Each row of a before or after table is a point. The points were changed in one or more steps. Then noise was added and the rows were shuffled. The steps act on columns, c1 being the first. Write out the steps. A step turns or swaps two columns, mirrors them in a line or flattens them onto one, adds a multiple of one to another, or multiplies or shifts one. Angles are multiples of 10 degrees, from the lower column toward the higher: turns from -170 to 170, lines from 10 to 170 but not 90. Use the fewest steps. Two steps may share a column if one is a turn and the other turns, adds or multiplies; they go together, in the order done. Otherwise the lowest column goes first.
In the rows, zero is written as 128.

Before (12 x 2):
[[159  89]
 [153 101]
 [130 128]
 [137  94]
 [ 89 105]
 [136   7]
 [137  92]
 [ 93 129]
 [141  99]
 [151 133]
 [154 109]
 [123 134]]
After:
[[ 90 120]
 [ 88  97]
 [135 134]
 [ 96 119]
 [133 105]
 [  7 122]
 [127 164]
 [100 114]
 [103 103]
 [107 101]
 [106 168]
 [126 125]]
Steps: turn c1 and c2 by -90 degrees

Before, 11 rows:
[[123 176 122]
 [177 125 196]
 [155 157 148]
 [ 70 135  70]
 [148 200 192]
 [ 94  80  92]
 [154 156 101]
 [ 93 107 120]
 [120  90 194]
 [106 194  86]
 [165 100  75]]
After, 11 rows:
[[ 70 161 111]
 [ 98 105 138]
 [ 90 116 134]
 [175  94 145]
 [152 142 122]
 [166 130 127]
 [122 166 109]
 [124  70 162]
 [105 196  90]
 [156 162 104]
 [149 153 114]]
Steps: flatten c2 and c3 onto the line at 150 degrees

Before:
[[108 136 137 145]
 [146 138 103 131]
 [132 132 137 138]
 [118 114 130 131]
 [136 134 135 162]
 [106 106 140 129]
 [141 125 137 120]
 [150 128 144 117]
 [143 146  90 118]
 [116 118 117 131]
 [142 134 118 145]]
After:
[[142   4 139 139]
 [147  50 137 125]
 [106 198 138 127]
 [151 165 118 139]
 [133 140 119 117]
 [143  94 130 110]
 [116 122 142 126]
 [119 160 137 125]
 [136 132 119  94]
 [108 133 115 113]
 [141 154 124 135]]
Steps: turn c2 and c3 by -130 degrees; multiply c2 by 3; multiply c4 by -1

Before:
[[137 160 147 187 133 190]
 [165  36 137 136  91  95]
 [168 159 138 198 161 158]
 [123 137  26 113  86  88]
 [ 93 128 121  53 126 102]
 [106 146  84   7 133  86]
 [ 95 115 125 161  93 119]
 [169 158 156 174 111 120]
 [142 163  97 164  98  93]
 [137 128  91 174 117  91]
 [164  76  95 183 114 113]
 [163  75  36 108  99 138]
 [113 111 129 191  93 103]
 [143 153 150 114  95 134]]
After:
[[156 106  62  50  95  72]
 [ 56 161 145   0 133 122]
 [113 204  46  63  91  96]
 [185 168 138 165 110 143]
 [151 202  85 142 103 132]
 [178 125  81 151 112  67]
 [143 162 155 125  98 130]
 [138 169  96 189  80  86]
 [168 147 139 129  83   9]
 [143 172  72 143 112 114]
 [111 167 105 173 101  96]
 [ 63 148 143  65 130 113]
 [166 101 120 184 128 190]
 [180  89 105 169 156 194]]
Steps: turn c1 and c4 by -20 degrees; turn c3 and c4 by 30 degrees; add 1 times c5 to c6; turn c2 and c6 by 60 degrees

Before:
[[127 169  52 142 135 161 143  79  99]
 [196  36 131 112 118 150 138 107 128]
 [113 163   7 166 117 139 100 151 137]
 [118  95 130 174 113 133  67 106  94]
 [160 173 152 133 126 123 162 135 139]
 [110 142 156 111 119 175 129 126 115]
 [107 151 154 154 122 132 121  83 160]
 [ 99 145 140 102 148 114 156  81 119]
 [200 169 145 113 118 137  44  98 130]
 [104 129 155 130 188 150 154  83 122]]
After, 10 rows:
[[156 160  41  91 120 136 124 143 145]
 [113 131 149 135 190 150  92 138 129]
 [108 140 137 157 155 115  89  97 117]
 [ 87  43 136 147 117 149 185  96 116]
 [ 88 161 140 114 129 122 144 131 125]
 [106 178  83 136 135 155 120  83 160]
 [188  97 123 112 119 136 136  88 184]
 [139 151 147  84 122 139 107  80 121]
 [134 157 154 149 118 178 115 118 125]
 [183 174 145 143 117 135 227  83 116]]
Steps: turn c1 and c7 by 110 degrees; add 0.3 times c6 to c2; multiply c3 by 0.7; turn c4 and c9 by 140 degrees; add 1 times c5 to c8

Before:
[[111 145 129 153  88 148 143 125 118 137 137]
 [135 166 155 160 115 141 112 146 107 161 138]
 [ 94 137 137 160 116 111 140 132 138 136 147]
 [153 134 143 155 172 143  97 110 102 126 146]
 [124 127 143 117 147 144 120 153 141 124 161]
 [161 173 172 125 108 145 116  88 151  86 123]
 [138 106 177 123 178 143 173 119 138 110 148]
 [143 128 140 135 121 172 132 144 190 143 140]
 [ 98 117 134 156 132 145  89 136 122 178 191]]
After (9 x 11):
[[135 186 150 110 175 138 152 184 103  87 132]
 [155  97 135  96 166 145 161  73 102 115 146]
 [100 104 121 119 115 149 164 150 120  83 195]
 [122 108 142 136 135 147 139 205 146 132 163]
 [ 92 153 141 102 133 107 120 137 133 106 147]
 [137  63 188 125 128 141  98 102 137 142 145]
 [163 201 164 114 186 145 153   4 149 155 124]
 [110 179 129 111 127 143 114 119 119 114 139]
 [142 135 142 130 125 168 131 174 187 119 136]]
Steps: multiply c2 by 2; turn c2 and c5 by 50 degrees; mirror c3 and c7 in the line at 10 degrees; multiply c10 by 0.7; turn c4 and c10 by -150 degrees; multiply c8 by 3

Before (10 x 12):
[[153  91 116 124 108  88 123  80 127 125 172 137]
 [121 169 127 111 132 131 174 130 145 126  86 166]
 [118 175 117 124 147 174 138 118  88 170 127 163]
 [128 188 140  96 137 147 135 134 119 178 113 128]
 [162 127 113 159 119 110 136 106 163 132 171 138]
 [133 107 125 160 106 120 128  77 141 149 134 120]
 [155 103 120 129 140 151 143 109 120 139 148 111]
 [136 127 119 148  93 113 124 108 137  90 151 118]
 [122 173 147 131 185 141 126 134  93 164 105 143]
 [ 89 160 110 113 157 146 135 155 122 171 113 146]]
After (10 x 12):
[[181 143 113 161 108 119 120 108 233  98  96 133]
 [129 182 147  93 152 133 121 129 104  97 168 128]
 [119 171 130 114 136 128  84 133 184 160 158 170]
 [171 113 124 128 151 136 117 110 104 108 117 111]
 [168 121 107 125  90 122 134  80 127  98  94 135]
 [143 145 101 143  92 146 132 106 152 142  84 118]
 [133 140 116 159 113 138 130  78 170 110 135 120]
 [ 67 147 125 112 161 115 124 153 110 107 165 151]
 [115 169 175 130 172  94 129 136  22 115 167 145]
 [106 183 129 121 176 143 116 118  10  98 156 164]]
Steps: multiply c1 by 1.6; add -0.7 times c8 to c2; add 0.5 times c5 to c3; turn c5 and c6 by -50 degrees; multiply c7 by -1; multiply c9 by 3; turn c10 and c11 by 140 degrees

Before (10 x 14):
[[116 127 160 143 104  99 150 201 143 110  93 104 162 142]
 [122 149 172 118 117 171 151 145  96 126 110 146 163 117]
 [125 156 152  92 130 114 165 145 109 119 119 165 194 166]
 [126 135 160 128  78 105 163 158 115 123 107  67 160 152]
 [174 113 134  81 139 115  76 120 162 155 172 138 143 128]
 [ 95 189 165  92 100 121 135 154 121 142 104 136 179 128]
 [139 131 149  94 180 114 102  96 159 152 139 138 129 150]
 [153 110  97 116 128 114 121 108 180 164 157 128 111 111]
 [172 160 158 100 131 128 114 109 138 149 115 185 132 154]
 [144 107 133  95 126  81 105 116 142 138 161 130  94  97]]
After:
[[ 85 178 120 163 147 129 113 138  66 121 166 153 131 154]
 [ 94 119  84 171 155 115  79 120  46 130 113  92 150 137]
 [108  94 118 140 135 118 121 143  11 139  80 106 112 110]
 [134 140 113 175 179 108 106 147  50 132 146  97 130 146]
 [109 110  91 167 131  81 108 127  96 135 121  93  91  97]
 [153 208 133 157  92 120 137  89  89 109 171 110 177 125]
 [135 168 126 161 127 112 166 108 161 116 148 135 192 168]
 [117 147 131 122  79 101 167  96 144 118 166  77 160 155]
 [131 136 145  94 100  99 151  60 174 158 172 146 166 139]
 [130 166 122 137 117 169 147 108 145 101 172 145 166 113]]
Steps: mirror c1 and c5 in the line at 80 degrees; add 0.5 times c3 to c2; turn c3 and c11 by 120 degrees; turn c4 and c8 by 160 degrees; add -1 times c4 to c12; multiply c10 by 3; turn c9 and c10 by 110 degrees

Before:
[[155  67  87  68 151 222 152 163  50 113 216 159  83 137 142 103 160 104
  133 171]
 [ 63  41  72 100  85 134 156 105  83 137  99 189  73  88 119  39 195 108
   63 176]
 [ 87 127  81  71  87 127 149  72 136  62  95 140 165  76 110  92 173 100
   91  92]
 [136  73  55 165 198 196 101  45  48 101 112 206 103 161  88 145 125 140
  166 190]
 [111 125  89  93  75 129 102  89 135 183 210  97 182 133 120  29 104  43
  184  69]
 [ 79  67 183 175 128 177 165 113 100  57 156  77  66  55 124 122 114 150
  158 122]
 [142 155 181 161 105 105 140 147 125  72 147 188 104 155  69 143 117  46
   67 142]
 [171 141 155 149 188 184 147 113  39  60  95 125 181 163  47  92 138  54
  156 158]
 [ 73 118 102 187 176 100  47  89 146  67 157 167 115  86 169  96 173 171
  103  76]
 [128 124 170 136 173 149 130 174 102 109 205 169  97  63  87  82 160 151
   62 154]]
After, 10 rows:
[[105 122 103 182 195 104 139 158 101 191 157  73 103 140 171  69 172 172
  139  73]
 [162  66  85  71 155 220 111 120 213 137 215 126 138 158 150 131 160 106
  122 170]
 [156 119 173 123 181 149 125  93 168 145 212  52 115 131  90  94 162 154
  126 154]
 [ 96  71 184 173 128 177  91 156 148 191 154  91  84  51 121  94 118 151
  140 118]
 [120  76  52 167 226 194 126 228 175 161 112 116 161 210  85 149 121 145
  138 189]
 [135  38  74  90  76 134 118 166 164 120  95  60 101 159 118  23 197 105
  121 180]
 [178 127  87 105  59 127 159 165 105  79 210 151 178 105 125  39 107  41
  127  68]
 [118 126  83  63  74 126  93 178 103 187  94  78 164 113 114  78 171 101
  121  92]
 [129 152 177 150  97 106 104 111 136 179 152 122 103 192  70 154 115  48
  133 140]
 [188 140 151 151 206 183 101 173 209 191  92 163 243 144  48 128 139  52
  133 155]]
Steps: turn c1 and c16 by 40 degrees; flatten c4 and c19 onto the line at 10 degrees; multiply c5 by 1.3; multiply c7 by 0.4; turn c7 and c10 by -160 degrees; add -0.7 times c9 to c13; turn c8 and c9 by 160 degrees; mirror c12 and c14 in the line at 60 degrees

Before (13 x 24):
[[147 122 150 132  51 126 134  85  88 115  77 100  25 132 127 102  95 143
  121 125 152 112  96 155]
 [130 147 113 119 132 121 129 125  84  95 141 136 133 152 137 125  98 121
  146 105 123 207 117 106]
 [135 140 141 123 108 131 129 116 136 160 140 132 141 138 118 127 102 122
   47 149 152 100 136 133]
 [131 102 129 117 129 125 101 146 102  90 140  84 144 159 145 105 103 143
  125 119 146 117 103 130]
 [142 105 116 150 138 149 135 119 114 106 135 102 141 164 106 123 134 132
  135 128 141 179  86 121]
 [123 148 128 128 129 114 140  68 131 104 131 106 100 156 145 109 126  77
  146 151   7 112  91 131]
 [120 125 143 156 127 159 139 137 132 140 113 125 128  95 134  57 122  87
  122 125 168 134  84 173]
 [100 147 152 175 115 143 131 136 168 141 141 136 141 138 145  80 113  99
  150 105 134 117 111 114]
 [147 132 148 143 110 129 108 147 119 112 126 129  77 113 115 126 155 137
  122 162 165 101 233 114]
 [117 140 116 121 105 131 131 135 177 129 107 125 130 130 143  60  97 143
  148 131 149 166 167 116]
 [143 116 145 159 116 115 116 116  99 136 122 130 124 148 143 136 104 115
  144 194 168 137 101 132]
 [114 127 140 136 125 149 142 162 124 114 120 120 141 153 135 140 116 138
  154 139 144 140  87 121]
 [138 128 103 134 126 123 114 153  83 151 133  98  97 137 136 122 123 139
   88 117 166 103 123 125]]
After:
[[123 140 130 186 129 115 142 191 128 100 128 109 117 147 141 108 126  77
  147  96   7 111  91 129]
 [121 125 112 136 128 158 140 118 126 139 121 123 121  98 137  55 121  87
  124 143 166 134  85 171]
 [148  98 120 180  48 129 135  65  82 114 109  99 219 132 125 100  94 139
  120 129 150 112  95 158]
 [116  99 123 122 105 132 129  98 178 129 120 128 133 127 142  59  97 142
  149 126 151 169 167 117]
 [128 115 162 137 134 120 131 149  92  96 133 136 113 159 136 124  98 121
  149 143 120 208 117 105]
 [115 107 116 104 126 148 144  95 121 114 123 117 130 147 136 141 118 137
  154 109 145 141  85 124]
 [135 109 113 130 108 131 126 118 128 161 136 135 109 133 116 127  98 123
   48 102 151  99 135 133]
 [138 114 167 135 125 123 115 103  96 151 132  97 161 139 135 117 124 143
   88 134 165 106 121 124]
 [100  96  90 105 116 143 132 112 156 142 133 132 128 146 142  82 114 101
  148 146 135 116 112 112]
 [141 161 143  99 136 149 136 137 123 103 133 101 133 162 108 121 133 134
  134 115 140 175  85 123]
 [146 105 114 142 111 132 104  90 112 113 126 132 183 101 113 128 157 136
  119 101 165 102 232 113]
 [148 134 123 116 115 115 117 118  95 136 126 131 139 123 147 135 102 114
  142  55 168 135 101 129]
 [131 140 138 114 131 125 100 101 104  89 134  86 118 162 144 105 102 144
  125 126 147 118 101 131]]
Steps: add -1.5 times c5 to c8; turn c2 and c8 by 150 degrees; mirror c3 and c9 in the line at 100 degrees; add 1 times c18 to c4; turn c4 and c13 by 140 degrees; multiply c11 by 0.4; mirror c14 and c20 in the line at 170 degrees

Before, 12 rows:
[[117 195 158  22 142 199 166  52  85 168 136 153 150  65 165 189 152 193
   99  66 192  54 112 157 176 200  86 219  58 215  39 147]
 [161 128  82 179 176  95 144 147 132  64 131 137 168  63  82 120 213 192
  107 121 131 187  94  45 155 122 156  62 139 227 135 101]
 [174  73 111 162 121  72 157 111 159 143 135 113 100 134  90  99 151 173
  192 178  98 112  87  72 117 126 191 109 168 167 157 105]
 [134  99 118 154  85 124  76 123  89 109 116  48  74 168 121 155 115 101
  195 175 116 123  91 131 142 142 149 160 185 127 143 143]
 [130 163  49 161 118  68  85 208 143 101 143 214 132 125 181 115 133 143
   49  53 102 131 185 147  90 156 150 128  63 125  64  41]
 [178  69  99 158 138 136 159  78 168 101 175  77  88 158 108 145 137 111
  180 147 167 140  88  58 161 106 150 112 145 165 185 129]
 [130  98 156 111 109 134  52  98 149 137  61 100  90 181 156 133  57  72
  168 114 105 115  88 102 226 158 159 113 199 113  85 169]
 [ 95 116 126 149 130 111  89  96 140 170  83  84  67 170 229 148 146 113
  167 147  73 124 144 159 168 142 153 147 143  94 141 173]
 [ 62 168 139  82  82 155  97  76 103 135  59 120 109 169 166 168 126 123
  100  69  91   7 206 164 188 157 150 188 104 127  80 186]
 [136 113  77 154  70 126  76 100 134 121 109 108  41 191 190 143 105 122
  182 140  71 102  56  79 139 124 155 139 168 121 154 197]
 [165 106 120 149 130 138 136 159 168  99 111 142 119  88 116 119 143 122
  185 175 179 144 116  44 125 114 169 120 178 182 151 158]
 [209 144  82 170 171 164 181 160 139  89 159 152 199  97 105  97 225 182
  131 101 164 148  88 113 105 131 191  50 127 201 103 102]]
After:
[[130 102 156  82 110 136  53  99 139 134  62 100 170 180 157 129  29  72
  169 113 106 117  92 105 225 152 163 112 197  90  88 168]
 [135 196 155  48 141 202 164  51  91 174 135 159 101  66 154 191  94 194
  107  72 192  53 112 160 202 197  89 226  55 140  38 146]
 [147  94 116 143  82 121  74 130  86 114 112  44 198 170 125 150  88  99
  182 175 114 126  91 129 163 146 144 159 188 157 143 145]
 [178  62 101 158 137 135 160  80 168 101 179  82 175 159 115 126 157 122
  167 143 170 140  93  55 162 100 148 106 145 117 187 126]
 [137 106  75 142  79 131  74 103 134 115 109 109 179 194 188 135 100 120
  215 142  70 102  52  83 159 126 160 136 167 139 162 196]
 [159 130  84 212 173  92 142 148 130  61 129 144 107  59  79 105 186 191
   89 124 133 180  91  47 208 117 156  62 140 176 135 104]
 [ 84 172 139  93  83 160  96  70  98 131  62 121 101 174 166 187 102 128
  148  69  92   1 203 166 187 158 152 185 107 105  77 186]
 [101 117 122 149 134 108  88  97 140 168  80  84 165 170 226 162 111 109
  191 151  75 121 145 153 158 143 153 150 140  97 141 178]
 [193 144  84 220 167 170 179 163 143  96 164 161 132  99 105  71 187 184
   54 105 163 151  85 115 142 135 189  51 129 176 108  98]
 [157 102 119 155 130 139 137 158 170  95 110 139 189  88 119 111 152 128
  135 180 171 151 120  48 158 114 165 115 169 166 146 155]
 [159  77 114 168 117  81 157 115 156 141 136 117 193 126  91  88 133 176
  155 177  98 101  86  73 132 125 185 106 171 153 152 109]
 [131 166  43 153 117  62  82 209 139 102 147 210  47 121 179 111  75 142
  124  49 101 128 180 150 112 156 160 125  60 168  58  46]]
Steps: turn c1 and c16 by -20 degrees; turn c4 and c17 by -30 degrees; add -1.5 times c26 to c17; add -0.7 times c7 to c30; turn c25 and c30 by -40 degrees; turn c13 and c19 by -90 degrees

Before (9 x 48):
[[ 65 105 129 127  83 103 112 208  95 115 147 156 129 127 131  91 143 119
  176 165  76 115 123  70 106 186  16 148 151 127 195 153 162 122 137 207
  101 132  96 153 137 133 111 149  24 136 162  82]
 [202 138 162 196 171  92 144 133 142 199 217 134 166 136 174 189 103 101
  188 165 167  72 114 142 157 160 117 118  92 137 100 211  99 130 163 119
  130 108 116 181 107 146  89 125 106 141 118  78]
 [ 96 142 249 172  84  95 150 190 163 110 188  85  84  99 201 101 100 164
  108 135 140 141 149  96 106 138  66 191 101 103 165 136  95 135  99  89
  123  99  86 132  68  84 156 125 138 161  85 114]
 [ 74 103 153 130  11  48 181 162  16  93 162 147 122 117  90 150 162 123
  113 146 114  68 147 136 148  97 183 103  13 148 153 157 163 138 131 210
  124 126 103 154  95 205 147 152 144 171 137 124]
 [126 100 170  88  47 105 128 183 115 157 163 132 138 165 154 159 121  35
   69 119  96 180 157 151 178 171 127 119 152 143 161 220 104 163  87 135
  146 161 117 209 161 140 115  53  70 107 158 117]
 [159 167 208 169 115  81 117  74  89 107  61  90 222 163  91 130  87 119
  101 143 130 135 112  84 171  67 151 124 145 112 153 118  86  53 157 112
  142 118 132 107 150  63 133 125  95 123 127 136]
 [ 89 136 113 132  52  67 104 193 110 123 115 137 112  97  99 110 144  71
  104 176 106 146 205 123 149 153 107 119 167 184 152 130  48 108  67  82
  130 188 126  72 167 150 179 100 124 108 137 117]
 [123 101 174 147 109  87 104 125 141 175 188  52 150 175 180 143 123  53
  126 150 153 120 125 181  91 147 104  73 109 160 184 102 193 163 124 177
  111 187 110 141 100  75 183 112 126  84 146 101]
 [110  91 206  89 109 135 176 138 159 164 135 164 134 144 112 126 178 113
  164  39  94 111 136 146 108 119  83 190  93 173 104 136  72 158 149  86
  155 174  74 109  93  93 177 114  80 176 120  81]]
After (9 x 48):
[[125 104 150 130  11  70 184  84  20 121 170 145 112 126  87 151 163 120
  113 152 114 150 146 121 117  99 188 103  16  91 156 154 164 134 132 212
  127 129 110 153 101 207  98 150 147 171 138 122]
 [175 100 173 143 109 112 103 166 138  92 182  56 147 176 176 144 121  51
  126 149 151 105 126 114 177 146 106  79 115 100 179 108 189 193 123 181
  112 194 106 141  98  77  91 107 126  86 150 105]
 [144 142 250 173  79 120 148  69 167  94 177  80  90  99 202 101 100 167
  107 129 143 142 142 111 158 141  67 186 108 130 161 134  97 103  97  87
  122  91  85 132  65  87 109 125 137 162  85 114]
 [171 102 171  91  45 120 127 118 118  70 155 133 132 168 161 166 124  33
   77 120  91  76 154 107  78 174 127 117 156 153 160 225 105 164  85 136
  147 166 124 213 162 139 123  50  67 109 156 118]
 [118 102 129 128  80 113 111  68  97  74 147 154 122 124 132  91 140 120
  173 168  78 139 120 113 143 185  16 147 142 125 192 149 163  68 139 209
  100 130  95 149 134 133 151 148  20 133 165  79]
 [254 133 157 198 169 120 149 174 136  85 190 130 172 136 177 197 102 106
  189 169 168 154 117 129  88 161 121 115  90  62  96 213  94 137 161 115
  132 111 111 179 110 142 163 126 102 142 116  74]
 [162  91 207  94 114 134 174 149 157  97 127 163 136 145 114 132 177 112
  158  41  92 104 132 106 169 115  83 188  90 122 102 133  72 155 146  86
  154 175  77 110  92  92  88 116  75 174 119  82]
 [210 164 203 164 116  64 118 145  90 186  94  92 224 166  91 130  83 119
   99 142 130 136 113 180  96  67 150 125 154 115 150 116  90  58 153 114
  138 114 132 112 151  59 109 122  99 121 130 140]
 [139 135 112 130  45  70 100  82 114  81 137 133 113  92  97 105 143  71
  107 171 104  69 210 143 123 153 107 119 167 118 145 131  48 116  68  76
  129 190 125  76 170 149  74 108 111 113 137 118]]
Steps: shift c1 by 50; turn c6 and c11 by -20 degrees; multiply c11 by 0.7; turn c8 and c10 by -130 degrees; turn c22 and c30 by 130 degrees; add 0.7 times c17 to c30; turn c24 and c34 by 70 degrees; turn c25 and c43 by -160 degrees
